Each row is a point. Any point is a mix of the corners, with weights that add up to 1. It lies inside the corners' shape when no weight is negative. Is each point inside? If not, which corners have a negative weight?

Corners:
(1): [ 50 -37]
(2): [ 14 -50]
(3): [-73  19]
Points:
[ 62 -71] => outside (3)
[ 39 -53] => outside (3)
[-24 -26] => outside (1)
[-56   0] => outside (1)
[ 69 -64] => outside (3)
[-37   9] => outside (2)
[-28 -26] => outside (1)
[ 43 -35] => inside
[-40  -5] => inside

Corners:
(1): [-37  36  24   6 -69 -51 -15 -21]
(2): [-72 -87   8 -86 -63 -39 121   9]
(3): [ 71  43  22  77 -53 -49  11 -43]
(4): [ 64 -79  -6  18  94  57 -21 -64]
(5): [  -1   36  -43   46   96   -5  -13 -101]
(6): [ 65 -39  16 -10  89 -28  14   9]
(7): [ 31  25 -34  54   6  72 -12  26]
(8): [-38   5  48 -85 -23  92  57  33]
(9): [ -1  47 -20 -40 -77   7 -18 -12]
Points:
[ 29 -23  11 -11 -10  16  30   6] => outside (1, 5)
[ 25 -10 -13  23   5   1   3 -16] => outside (8)
[10 -6 -6 -6 23 12 10 -6] => outside (3)
[ 36 -16   2  -3  51 -11   9 -12] => inside

Corners:
(1): [-13  -8 -37  30  28  -9 -91 -14 -70 -15 -54 -17 -18 -66]
(2): [-39  21 -35  31  28   8  63 -26  34   2 -18 -38 -26  36]
(3): [-21 -21  16 -35 -30  23 -11  -2 121  42  -3  -9  40  -7]
(4): [ -86   29  -23   -1   33  -60  -46    1 -114  101   38  -24   -7   13]
(5): [ 36 -22  56 -10  -5  23   5 -39 -30 -40  13  19  -1  14]
(6): [ -35  -39   44  -55   15 -115  -60  -14  -28   27   90  -37   57   -8]
(7): [ 42  -9 -79 -30  51 -29  86  -3 -38 -18 -10  27 -33 -44]
(8): [  24   68  -74  -22  -49  -51  -39 -114  -88  -18  -15  -10  -34  -21]
(9): [ 26  46 -12  69 -38  48 -18  49  45   3   6  89  53  -7]
(10): [-56   5 -68 -24  19  15  22 -66 -27 -21   7  17 -46  26]
(11): [ 58  23 -18 -77 -29  63  -5 -14  79 -77  72   8   1  13]
(12): [-18 -13 -50 -48 -30  -5  16 -12  29 -84 -15 -49 -29  39]
(13): [-57  30  60  13  49  -2  38  18 -18  39 -32  28   2 -19]
(14): [ -43    9  -17   10   11   12   15  -10  -35   -2   48   19  -33 -101]
(15): [ 14 -25  16  28  46  25  25  11  18 -74  20  91 -83  40]
Points:
[-21  -3 -11   6  26 -10  17   3 -17   2   2  19 -10 -12] => outside (8, 11)
[ 12   3 -48 -19   5 -23 -20 -33 -52 -39  25  25 -29  16] => outside (2, 3, 13, 14)
[ -6  -1 -10   0  13   3  10 -17  -2 -12  -1   4 -14  -4] => inside
[ -4  -9   7 -16 -13 -13   1 -18   8 -17  17  16   9  -5] => outside (1, 2, 4, 11)
[-22   5 -10 -33 -29 -28 -71 -28 -28  21  42 -22  30 -16] => outside (2, 7, 13, 15)
[  9  10 -28  -4   9   7  16 -26 -14 -21 -14  13 -23   4] => outside (6, 14)
[-17  -8   1 -13  15  -7 -11   1   3   0  21   3   5 -11] => outside (8)
[-20  10 -21 -17   7 -21 -10 -22 -26   7  16  -6   0 -10] => outside (15)
